Each row of a before or after table is a point. One or more steps were done to the points. Then noise was added and the rows were shuffled. The steps act on how far a point lies along the listed directions, d1 being the first. Name the steps. A step turns or swaps two directions, mirrors them in a line or flattens them onto one, adds a multiple of one to another, or multiplies one. Angles are multiples of 10 degrees, from the lower direction toward the higher: turns from -170 to 170, lines from 10 to 170 but not 90. Use the fewest steps. Two steps may share a direction if one is a turn and the other turns, adds or multiplies; they go together, in the order done. Otherwise the lowest direction goes first.

Directions:
(1): -0.7  5.7
(2): 5.7 0.7
Before (12 x 2):
0:  1.6  1.6
1: -0.2 -6.7
2:  5.3  0.6
3:  3.8  2.6
4: -1.5  3.6
5:  0.2  5.5
6:  0.5 -6.6
7:  3.6 -7.9
8:  4.2  0.3
9:  3.6 -1.3
10: -7.9 -3.2
11:  1.4 -4.6
After, 12 rows:
0: -1.5  1.3
1:  4.7  0.9
2:  6.5  1.2
3: -1.2  5.4
4:  1.4  3.6
5: -5.5  0.1
6:  6.2 -0.1
7: -2.3  4.0
8:  7.9  3.8
9:  3.1 -7.4
10: -3.4 -1.6
11: -0.4  4.4
Steps: turn d1 and d2 by -90 degrees

Directions:
(1): -0.2  5.5  2.3  7.9 -1.1 -0.5
(2):  0.8 -3.9 -2.8  2.7 -7.5  3.3
(3): -5.8 -0.4 -3.1  0.2 -2.3 -7.1
(4):  3.6  5.8 -6.8 -2.1 -0.9  0.0
Before:
0: -5.0 -1.8 -1.2  1.1 -1.7 -5.1
1: -4.0 -3.4  1.8  6.3 -4.4 -2.7
2:  4.4  2.0  2.6 -7.1 11.2  5.7
3: -4.6  2.4  2.4 10.7 -2.7 -0.9
4: -1.8 -2.3  2.4 -5.4  3.2  0.0
5: -0.5 -3.5 -2.8  2.4 -3.1 -1.0
6: -1.4 -3.0  2.9  9.3 -6.7  0.0
7:  3.6  2.8  4.4  2.3  6.8  7.1
8: -7.6 -7.8  2.7  4.9 -3.0 -1.9
9:  3.0 -1.7  1.5 -0.7  0.6  4.8
10:  2.6  2.9 -1.2 -4.6  3.8  2.5
11:  5.1 -1.5  2.3 -3.0  8.9  6.9
12:  0.1 -5.3  5.5  1.6  0.1 -0.2
After, 13 rows:
0: -3.7 -7.7  4.8  4.3 -1.1  3.1
1:  0.7 -0.3  0.9 -1.1  6.6  1.4
2: -5.5 -0.6  1.2 -2.6  1.6 -4.5
3: -0.2  1.4  1.9  1.0  5.6  2.5
4: -4.8 -2.0 -1.0  1.1 -1.4 -4.2
5:  4.4 -0.9  2.4  0.0  0.9  6.2
6:  0.1 -4.5  3.4  4.4 -2.4  2.4
7:  0.8 -5.1  6.0  1.7  0.2  0.7
8:  5.2 -5.3  5.6  5.4 -3.3  8.5
9: -3.9  3.4 -1.3 -4.3  7.4 -4.8
10: -0.6  3.7 -2.5 -3.0  2.0 -1.6
11:  3.8 -2.9 -0.4  2.5 -1.3  4.1
12: -2.1 -1.0  2.2  5.2 -1.0  2.3
Steps: multiply d1 by 0.4; add -1.5 times d2 to d3

Directions:
(1): -1.6  2.6 -7.1 -6.6  2.5 -5.0 -4.6 -1.1 -3.2  1.8 -3.0
(2): -8.6 -6.2 -1.6  0.5  0.5 -0.9  5.3  2.4 -1.6  5.2 -0.1
Before (14 x 11):
0: 10.8 -3.2 19.4 13.4 -3.9 14.1 11.5  0.2  7.4 -5.4  8.0
1: -0.8 -2.8  6.9  7.0 -4.4  5.5  5.6 -0.1  3.9  0.9  1.6
2: -0.9 -1.6  1.7 -0.1  0.6 -0.8  0.8 -0.1 -0.4  2.1 -0.8
3:  5.6  5.1  1.8 -2.3  1.6  0.8 -6.2 -1.0 -1.6 -4.3  0.3
4:  8.8 -2.9  8.0  4.7 -5.9  6.6  1.6 -2.6  5.9 -7.4 -0.2
5:  0.2  0.8 -3.2 -2.3 -1.3 -2.3 -3.9  3.0 -0.9 -0.4 -2.5
6:  8.1  7.4 -0.9 -2.6  1.4 -2.8 -4.8 -3.1 -2.3 -3.3 -0.8
7:  6.6  0.4  5.3  3.4 -1.4 -0.1 -4.1  0.4  1.4 -6.1  2.0
8:  8.6  5.3  3.8  0.7 -2.0  6.3 -3.5 -2.7  3.1 -3.2  0.1
9:  3.6  5.6 -3.7 -3.7 -0.1 -0.6 -4.9 -3.3  1.9 -3.3  0.7
10:  9.1  3.1 11.5  5.8 -0.1  5.4  0.1  1.1  5.3 -7.7  1.8
11:  6.1  6.8 -2.4 -3.0  1.8  0.4 -2.6 -3.2 -0.3 -2.6 -2.8
12:  5.3  1.7  2.2 -0.2 -2.4 -1.0 -1.9 -2.3  1.1 -5.0  1.1
13:  0.4  3.2 -0.4 -2.1  2.3 -1.1 -3.0  0.0 -2.0  0.7 -0.6
After (14 x 11):
0: -0.2 -3.6  2.1  2.1 -0.3 -2.2 -1.2  2.1 -0.7 -1.7  1.0
1: -0.1  2.9 -0.8 -2.2  2.3 -1.2 -2.8  0.1 -2.1  0.8 -0.6
2: -0.4  1.6 -0.8 -3.7  2.5 -1.0 -4.3  0.1 -3.1 -0.5 -0.3
3:  0.8 -0.7  2.2  0.1  0.3 -0.5  0.4 -0.5  0.0  1.3 -0.7
4:  0.8  1.2 -2.9 -2.2 -1.6 -2.2 -4.2  2.9 -0.5 -0.7 -2.5
5: -1.4 -3.0  6.7  3.7  1.8  2.1  4.3  3.4  2.2 -0.8  0.3
6: -2.1 -3.3  6.2  6.6 -4.2  5.1  6.0  0.0  3.4  1.8  1.4
7:  0.3 -1.2  0.0 -1.4 -1.6 -2.4  0.0 -1.2 -0.3 -1.7  0.1
8:  2.2  3.9 -3.6 -3.7  2.3 -4.6 -2.5 -1.9 -3.9  0.6 -1.7
9: -0.7 -9.7 14.0 11.3 -1.9 10.7 16.0  2.7  4.0  1.7  6.5
10:  0.0  0.6 -0.1 -1.0 -0.6  3.9  0.0 -1.0  0.8  2.3 -1.0
11:  1.3  4.0 -4.4 -3.9  2.5 -0.9 -0.8 -2.3 -1.6  0.4 -3.4
12: -0.3  3.2 -5.4 -4.6  0.5 -1.8 -3.3 -2.2  0.6 -0.7  0.4
13:  0.0 -8.2  4.1  3.0 -4.9  4.0  5.2 -0.7  3.3 -1.8 -1.6
Steps: flatten d1 and d2 onto the line at 160 degrees

Directions:
(1):  2.2 -4.5 -1.9  4.3 -8.6 -7.2  2.1 -3.1  1.6  3.3  1.3 -1.1 -2.0 -2.6 -3.6  1.7 -6.1  5.2
(2): -9.4 -2.3  4.8 -1.3 -1.4 -4.1 -1.9 -2.9  2.1 -9.4 -0.6  1.1  4.3 -4.6 -0.7  0.6 -2.3 -2.1
Before:
0:  -0.7   0.2  -1.9  -0.2   1.5   0.7  -2.1  -0.8   1.3  -2.3   1.0   0.0  -1.4   0.0  -0.4  -1.0  -2.8  -0.9
1:   6.5   1.3  -8.4   5.3  -1.2   0.0   2.1   1.3  -1.4   8.6   1.2   1.7  -5.2   1.9  -0.2   0.0  -0.3   1.4
2:  14.3   3.7  -8.9   1.9   3.1   6.0   2.8   6.8  -6.2  12.7   1.6  -1.0  -5.0   8.5   0.1  -0.2   2.7   2.6
3:  -2.6  -3.4   3.6   0.1  -6.1  -2.8  -2.2  -2.7   3.5  -6.3   0.3   0.3   1.7  -4.3  -2.0   0.0  -3.6   2.8
4:  11.3   2.2  -5.0   2.6  -1.6   1.6   3.7   0.1   0.3  10.0   0.9  -5.2  -5.1   4.5  -1.2  -2.0   0.1   0.4
5:   0.6  -2.8   0.1   1.1   2.1   2.1  -0.2   0.7   1.5   0.5  -1.0   1.7   0.6  -2.3  -0.2  -0.9  -2.0   0.2
6:  -8.6   0.7   2.7  -3.4   0.3  -1.6  -2.1  -0.2   1.8  -5.9  -1.3   0.9   2.1  -1.9   1.7  -1.7  -0.5  -2.0
7:  -2.7 -11.6  -1.3   8.2 -15.3 -15.4   2.6  -5.9   4.2  -0.5   0.9  -0.9   0.3  -7.4  -7.6   3.3 -11.3   6.0
8:   0.3  -0.8   0.5  -0.5   5.0   1.7  -2.3   1.7   1.9  -3.4  -2.4   0.1   3.0   0.3   3.4   0.9   0.4  -1.2
9:   2.6   0.5  -2.7   2.8  -2.3  -0.9   2.2   1.4  -1.4   5.0   1.1  -0.2  -2.2   2.2   0.6  -2.1  -1.0   2.1
After:
0:   4.3 -10.5  -5.3   9.7 -15.3 -13.4   4.2  -4.4   2.8   6.8   1.6  -1.7  -3.0  -4.4  -7.7   3.0 -10.4   8.3
1: -14.5  -0.7   6.0  -4.3   3.4  -2.2  -3.7  -0.2  -1.2 -16.6  -0.9   2.8   8.7  -3.6  -0.1   0.8  -0.9  -6.1
2:  -8.7  -1.0   5.7  -1.8  -1.5  -4.2  -1.0  -4.7   4.0 -10.5  -0.8  -2.7   4.3  -4.1  -1.2  -1.2  -2.3  -5.7
3:  -5.9  -0.9   1.7   1.0  -2.3  -3.3   0.2  -0.7   0.5  -3.7   0.4   0.9   2.0  -1.4   0.4  -1.9  -2.0  -0.5
4:  -9.5  -1.2   0.1   1.7  -0.9  -4.8  -1.5  -2.8   1.7  -8.2   0.0   4.0   2.6  -5.3  -0.4   0.6  -2.1  -3.9
5:   4.4   2.6  -4.2  -0.7   0.0   2.1   0.8   2.8  -0.6   7.4  -0.3  -0.7  -4.0   3.6   1.8  -2.3   1.1   2.0
6:   7.6  -1.9  -1.6   2.2  -6.2   0.1   0.1  -0.2   1.7   4.0   1.0  -1.1  -3.1   0.1  -1.9  -0.4  -2.3   6.0
7:   0.9   0.6  -3.0   0.1   1.6   1.2  -1.5  -0.6   1.0  -0.7   1.3  -0.2  -2.4   0.6  -0.4  -1.0  -2.5  -0.4
8:   0.9  -2.9   0.1   1.1   2.2   2.3   0.0   0.7   1.5   0.7  -1.0   1.7   0.3  -2.2  -0.2  -0.9  -1.9   0.3
9:   4.1  -0.5  -1.4   0.6   4.9   2.8  -1.6   2.7   1.3   0.2  -2.1  -0.4   1.5   1.7   3.4   0.8   1.0   0.1
Steps: mirror d1 and d2 in the line at 10 degrees
